Each row is a point. Examples show where two turns around zero, p and q, send a point. Where does a point land after both, in the order given? Backwards means that the second turn is done in reverse. Each puzzle has new turns, and all numbers are rounded.
In the rows, zero is written as 100.

Turn p:
88 83 116 => 104 80 116
80 99 116 => 95 93 124
121 131 51 => 79 138 56
87 93 116 => 102 89 119
135 126 90 => 115 135 77
88 68 110 => 104 66 108
Turn q:
150 116 82 => 146 121 77
107 61 85 => 104 65 77
60 100 106 => 62 97 113
102 80 94 => 101 81 90
97 129 106 => 98 127 112
85 114 126 => 90 109 130
Where do these land?
p, then q: 64 131 112 => 81 111 144
p, then q: 117 97 86 => 101 107 79
q, then p: 103 60 78 => 88 67 70
q, then p: 115 112 124 => 127 112 108

Turn p:
132 125 62 103 98 118 => 113 133 56 104 115 104
92 106 101 114 84 108 => 98 99 94 100 85 119
132 52 137 63 113 106 => 141 74 135 65 131 78
88 115 67 91 103 122 => 77 120 71 85 104 100
81 101 65 68 108 95 => 71 103 78 86 103 66
101 124 134 135 75 90 => 118 104 118 127 63 131
115 53 100 108 109 102 => 111 65 103 96 134 105
84 97 97 106 90 76 => 89 83 99 116 83 93
75 126 137 112 120 84 => 82 117 146 120 81 104
Turn q:
124 109 108 131 86 111 => 127 101 85 118 103 126
74 101 116 92 109 140 => 87 120 123 72 100 129
56 24 84 100 92 81 => 33 49 80 81 76 101
113 126 80 101 83 92 => 120 119 82 112 90 83
127 95 86 89 102 92 => 109 94 83 99 119 81
113 132 86 105 125 90 => 106 125 107 128 118 82
92 113 140 83 104 94 => 117 92 141 90 94 99
Where do these land?
q, then p: 76 80 81 139 59 80 => 89 67 50 92 80 128
p, then q: 113 106 110 107 96 131 => 116 122 102 83 118 102
p, then q: 86 83 75 99 76 103 => 74 98 75 84 94 90
p, then q: 123 121 135 61 124 94 => 146 88 134 118 104 77
q, then p: 117 128 76 113 93 118 => 102 135 76 119 103 105
q, then p: 55 92 113 96 115 83 => 90 76 128 89 67 111
q, then p: 129 90 110 85 138 92 => 92 97 134 115 134 87

Turn p:
121 84 58 78 129 79 84 100 102 => 129 84 78 64 120 105 99 82 130
74 109 133 117 93 134 107 122 65 => 69 130 94 106 92 91 109 137 61
110 75 90 86 107 111 82 92 132 => 101 79 117 80 113 131 89 92 112
83 109 73 87 125 78 124 96 121 => 98 104 107 95 125 77 112 67 130
118 106 93 58 97 89 92 92 114 => 135 100 116 88 97 117 114 80 110
86 98 105 122 57 120 103 102 77 => 69 110 83 120 65 111 99 109 82
108 95 96 93 101 72 81 117 124 => 119 95 114 90 95 101 90 108 136
115 112 126 133 82 128 123 111 83 => 85 102 88 144 98 104 109 132 73
93 127 89 104 124 83 88 76 109 => 118 110 103 100 117 80 73 73 102
92 84 139 120 85 105 116 93 71 => 80 85 99 112 76 81 108 122 63
Turn q:
102 115 123 116 57 87 97 85 95 => 104 132 123 101 78 66 90 103 105
78 83 94 108 101 77 108 80 91 => 83 93 96 122 89 80 117 98 84
88 113 90 117 124 125 113 110 112 => 90 107 89 117 109 137 90 113 103
109 113 129 84 84 108 102 73 119 => 91 107 135 90 82 100 89 78 119
134 104 97 110 100 86 57 115 117 => 134 105 90 95 130 82 74 76 108
81 121 89 93 117 91 101 106 68 => 81 117 69 86 101 104 121 105 89
173 107 77 97 103 95 98 102 95 => 160 110 108 91 125 109 126 76 112
76 109 71 100 92 128 111 87 99 => 98 105 91 109 67 131 97 106 81
85 104 113 84 102 92 104 134 120 => 88 83 84 89 101 96 85 116 132
75 32 118 91 121 111 107 108 84 => 71 43 116 99 118 94 108 127 68
Where do these land?
q, then p: 40 98 85 112 78 97 102 106 88 => 81 127 66 97 60 98 97 107 127
p, then q: 114 94 109 123 81 92 91 93 87 => 125 98 96 103 98 83 90 113 82
p, then q: 104 84 95 119 103 95 97 120 106 => 103 79 84 106 103 100 82 106 106
q, then p: 96 88 91 106 85 121 102 89 112 => 98 95 94 105 83 113 91 119 85
p, then q: 107 107 113 101 115 116 86 104 90 => 104 106 88 79 117 106 107 105 97
q, then p backwards: 114 175 111 119 134 92 111 95 109 => 76 142 44 90 93 125 102 134 120
p, then q: 93 78 118 90 76 103 108 110 106 => 91 92 115 95 83 94 93 130 107
q, then p: 90 114 51 24 77 110 103 113 105 => 94 82 93 95 71 171 139 64 111
q, then p: 130 83 119 118 137 89 116 85 85 => 91 88 111 107 137 59 109 108 80
q, then p: 113 78 108 89 113 86 84 86 112 => 101 69 107 86 101 85 92 88 87

Turn p:
113 81 94 99 109 107 76 88 120 114 94 99 => 109 83 89 101 112 109 86 78 108 121 86 100
104 95 110 98 101 104 107 100 100 72 96 79 => 106 86 110 102 110 104 113 107 95 86 105 77
103 109 105 95 63 97 96 89 108 105 123 112 => 103 105 107 83 71 102 86 92 118 105 124 99
112 105 76 91 98 78 117 94 87 99 95 100 => 102 100 77 90 85 86 117 104 106 82 89 104
92 108 113 113 69 133 112 114 96 106 98 131 => 90 132 127 94 84 137 100 103 102 106 110 115
107 101 97 101 117 89 104 101 111 114 88 86 => 100 96 91 100 113 85 104 107 106 112 80 95
96 109 102 110 112 124 84 91 78 94 86 106 => 96 119 105 121 114 110 103 75 90 88 97 102
103 102 127 103 131 92 101 102 102 103 128 96 => 111 100 104 98 125 74 103 105 86 119 124 103
95 106 101 79 97 99 112 99 87 111 117 91 => 89 108 95 75 98 85 95 102 90 93 108 95
116 101 89 90 108 100 79 120 109 97 96 79 => 121 95 87 101 117 101 79 109 104 93 86 85
79 107 106 118 101 91 121 98 97 96 105 94 => 83 104 108 113 89 88 116 115 92 106 109 94
105 97 105 101 98 95 85 100 103 108 100 103 => 110 98 104 101 99 96 89 92 104 107 96 105
98 77 91 108 106 85 99 110 98 105 100 98 => 107 85 92 105 92 96 99 109 84 108 87 108
90 99 81 104 91 104 113 112 109 81 101 105 => 92 95 91 107 89 120 104 122 103 91 107 100
87 103 104 90 97 104 92 81 95 94 72 120 => 81 96 114 108 102 106 104 78 114 83 92 117
Turn q:
101 90 98 92 123 87 93 96 110 93 90 93 => 94 95 89 87 116 96 90 106 107 100 81 106
92 98 105 94 108 99 133 89 106 124 107 103 => 83 105 97 96 109 120 122 81 115 104 109 109
107 92 98 107 96 109 90 93 98 107 92 105 => 111 92 98 101 95 101 93 88 92 110 97 100
97 107 86 97 90 126 97 121 104 92 94 106 => 113 101 107 101 73 116 92 116 104 101 101 89
121 101 106 90 83 93 113 92 100 90 110 110 => 110 101 108 93 92 87 118 92 101 79 105 113
98 108 98 113 90 114 91 117 110 108 105 57 => 97 103 95 103 97 92 87 100 114 104 113 53
89 103 111 93 148 90 99 99 107 117 102 97 => 86 107 101 93 144 118 90 102 113 111 91 107
100 95 89 88 105 101 95 92 93 92 120 103 => 98 87 99 95 104 104 92 107 95 84 113 111
107 100 112 100 97 105 88 104 95 92 99 110 => 112 96 116 101 99 94 98 104 91 101 95 102
102 95 105 176 97 93 113 89 95 97 95 93 => 110 95 71 151 112 94 126 80 81 105 82 72
105 107 96 86 92 99 97 103 82 92 90 94 => 98 111 102 85 89 94 96 107 84 95 102 98
94 95 90 90 101 97 93 122 100 114 105 108 => 106 103 98 96 99 104 95 117 109 117 116 108
97 118 95 87 84 89 88 88 101 90 93 111 => 93 112 108 105 83 86 86 100 95 90 97 119
88 91 111 88 89 99 110 93 99 91 99 110 => 86 90 112 97 89 98 114 101 98 99 96 112
Where do these land?
q, then p: 106 108 107 104 80 111 124 107 119 104 94 86 => 88 94 105 90 91 99 109 108 121 106 103 70
p, then q: 86 101 97 92 83 107 92 105 100 84 120 101 => 103 81 113 107 97 92 91 111 96 90 116 91
p, then q backwards: 105 107 106 102 104 83 87 87 84 107 96 127 => 114 106 103 96 84 82 99 81 111 108 101 121
q, then p: 107 93 118 99 119 85 92 79 93 85 103 110 => 101 89 105 111 115 93 118 92 91 88 93 126
q, then p: 98 100 100 88 102 114 103 119 87 88 97 104 => 106 111 113 84 106 108 92 111 92 90 98 96
p, then q: 116 77 98 101 118 96 94 73 80 103 107 126 => 103 91 87 98 97 113 112 76 82 86 104 136
q, then p: 80 108 104 101 84 113 115 101 103 119 90 72 => 70 103 103 97 88 90 86 100 101 111 104 70
q, then p: 108 118 92 97 90 107 97 109 92 86 101 87 => 113 104 105 102 96 96 92 107 102 81 107 81
p, then q: 99 91 95 116 99 105 83 96 96 86 85 107 => 111 88 98 113 95 105 106 84 88 99 87 90
q, then p backwards: 84 111 96 112 108 101 124 107 118 110 100 97 => 101 118 85 114 99 117 107 91 116 95 85 104
p, then q: 98 104 100 98 84 106 111 114 126 119 96 93 => 97 109 112 90 92 100 86 104 121 124 104 89
p, then q: 102 114 89 90 104 119 85 96 107 94 101 93 => 96 92 94 104 106 107 75 101 105 87 94 89
q, then p: 105 79 104 87 121 76 84 83 94 99 88 117 => 97 95 93 100 110 96 101 88 98 90 85 145
q, then p backwards: 112 85 113 110 119 84 88 111 91 110 121 103 => 113 98 118 96 135 99 97 108 111 91 109 98
p, then q: 96 105 81 102 85 93 121 112 110 106 102 77 => 94 112 91 91 80 91 98 118 112 112 110 80

Turn p:
123 78 123 80 116 76 89 93 83 75 103 96 98 90 => 110 66 102 105 112 94 96 76 68 71 103 97 110 98
110 124 101 59 64 103 72 98 100 130 110 148 126 101 => 95 125 96 59 53 83 78 75 75 133 111 103 125 95
110 95 86 99 114 108 86 116 89 81 94 127 115 134 => 86 98 85 108 108 101 75 107 87 110 72 116 133 96
80 94 81 120 92 86 115 79 105 94 102 51 89 97 => 104 100 101 129 100 103 113 116 130 74 119 91 78 130
104 114 85 133 105 94 113 104 106 84 136 80 90 83 => 112 101 113 130 104 114 97 117 125 85 130 109 92 76
104 90 128 97 94 127 88 98 116 53 78 98 99 88 => 87 91 125 75 116 100 96 82 113 61 69 111 105 96
95 142 72 73 125 132 93 66 88 166 123 115 118 90 => 73 158 70 106 83 104 82 71 84 147 128 67 73 81
105 91 114 131 111 89 104 116 117 121 100 66 116 98 => 122 90 112 108 134 96 112 105 129 117 114 80 105 108
97 75 108 135 87 114 139 99 78 94 112 75 91 108 => 97 84 118 126 104 147 133 113 117 96 101 99 102 113
109 105 113 88 101 86 129 99 120 78 92 82 98 120 => 116 116 99 102 121 95 126 104 95 73 99 117 113 114
93 71 108 92 98 98 112 146 119 90 101 71 63 99 => 132 79 98 70 125 124 107 139 104 76 98 100 89 109
86 113 72 62 102 99 99 93 100 134 91 149 139 66 => 70 118 63 73 60 65 102 90 88 124 109 70 109 68
104 92 89 97 90 107 60 88 80 81 89 104 107 120 => 85 90 101 109 87 97 61 87 95 95 77 104 112 122
78 104 101 82 104 100 75 81 117 139 107 176 104 112 => 62 104 75 65 80 72 90 86 76 156 109 130 90 91
126 103 90 127 93 99 116 94 100 101 75 84 67 88 => 134 96 98 121 92 110 117 93 124 91 77 105 76 96
77 111 128 123 105 83 109 130 81 79 87 78 80 108 => 114 88 142 115 119 97 113 140 87 91 82 99 89 107
Turn q:
106 82 120 93 88 118 121 102 85 140 93 65 100 91 => 100 92 111 76 89 105 120 87 93 143 85 69 116 110
90 101 69 74 132 136 106 111 119 40 87 102 93 127 => 104 142 68 68 110 123 107 127 94 43 93 114 84 112
81 121 84 71 105 123 84 81 105 105 118 119 101 74 => 98 95 87 91 91 129 100 99 79 108 115 145 93 77
89 92 127 88 109 97 150 150 87 136 106 94 74 91 => 77 103 150 77 132 101 116 123 86 144 84 83 93 120
109 97 111 139 122 100 94 78 113 127 77 104 118 93 => 106 100 88 136 101 101 112 64 123 118 91 108 110 124
114 72 98 99 118 103 79 146 98 94 122 111 95 118 => 105 96 106 94 140 118 71 120 97 84 117 82 117 121
121 124 97 86 94 74 115 135 97 92 109 127 112 76 => 95 110 120 112 126 82 97 139 106 110 105 119 118 69
126 123 111 102 32 74 80 71 123 123 109 117 115 110 => 111 90 92 117 55 51 72 96 120 132 144 105 106 79
91 100 111 82 87 86 88 95 126 90 104 65 124 94 => 100 103 69 82 103 91 84 87 114 113 93 84 88 67
95 129 106 120 105 92 95 78 92 111 128 50 82 126 => 98 122 113 120 76 111 90 67 77 104 105 57 71 87
116 94 62 98 108 82 111 74 115 79 103 121 133 100 => 100 101 69 118 109 89 132 105 120 72 128 113 106 80
116 95 117 53 109 92 93 102 85 88 49 119 93 114 => 121 116 112 57 114 61 101 88 95 80 89 129 124 111
71 91 85 118 103 90 99 99 76 118 81 86 99 92 => 92 73 96 116 103 93 114 87 73 101 72 92 96 109
66 64 108 92 113 100 69 88 126 74 106 105 95 91 => 103 70 76 77 117 119 79 84 120 78 96 114 71 103
68 116 112 130 96 110 115 79 68 67 84 117 117 115 => 53 103 105 115 66 93 103 91 107 61 72 115 103 107
135 95 112 122 104 124 131 102 88 104 110 83 74 91 => 116 112 137 104 83 127 123 111 114 110 94 73 108 112
106 104 69 133 76 99 70 110 98 111 113 115 77 97 => 123 73 100 139 85 104 78 124 82 98 115 99 97 111
Where do these land?
q, then p: 116 122 82 87 91 128 92 104 97 86 130 127 120 91 => 81 106 116 81 82 111 79 114 111 110 111 92 124 63
q, then p backwards: 123 127 67 129 91 110 87 120 127 55 74 93 141 115 => 109 121 20 88 113 93 119 111 108 79 81 85 112 116
p, then q: 43 78 95 112 108 93 75 99 84 102 127 106 78 73 => 99 55 118 73 117 121 67 114 84 100 96 79 71 117
q, then p: 116 111 85 116 101 114 124 119 135 85 112 77 128 122 => 120 144 102 110 106 100 84 139 129 97 108 90 92 92
p, then q: 122 90 108 114 87 112 97 115 104 112 103 127 99 126 => 98 96 87 95 99 96 111 92 98 122 116 124 129 120
q, then p: 94 82 138 76 120 83 82 101 96 117 93 82 88 70 => 94 93 77 89 118 89 109 49 81 104 94 84 77 105
p, then q: 113 116 114 73 98 90 111 57 116 136 78 114 88 123 => 98 114 124 115 74 69 136 89 71 92 133 112 90 98
p, then q: 72 118 73 126 111 86 80 147 84 106 120 92 98 77 => 123 82 107 109 130 117 55 119 99 133 80 74 105 97
q, then p: 113 120 79 124 122 106 112 111 83 75 110 96 107 100 => 93 112 133 115 110 102 104 116 121 91 80 96 106 77
q, then p: 114 123 105 105 82 136 114 96 122 92 78 82 95 112 => 131 140 105 90 71 96 97 107 108 106 89 106 108 111
q, then p backwards: 110 87 112 112 103 109 105 64 110 123 97 110 125 114 => 112 84 93 107 81 96 108 62 112 119 106 101 125 102
p, then q: 111 74 99 72 85 108 132 78 100 134 67 113 107 100 => 94 110 82 84 71 77 154 107 77 101 110 89 92 98
q, then p: 69 95 129 86 82 57 103 101 79 95 114 95 86 77 => 98 53 105 73 108 83 114 89 83 87 104 84 65 107
q, then p: 75 60 77 94 110 66 67 105 87 106 137 90 62 80 => 95 43 89 107 131 147 87 77 85 78 93 87 79 95
p, then q: 57 79 127 59 120 81 93 101 73 102 95 98 78 107 => 86 87 134 72 114 97 102 96 58 63 86 71 104 110
q, then p backwards: 124 96 129 87 102 101 133 72 120 99 64 123 83 100 => 99 118 119 119 57 92 110 85 147 109 79 99 99 102
p, then q: 127 121 80 128 85 119 93 110 82 75 101 74 118 112 => 106 121 72 125 82 105 70 91 134 109 80 104 116 108
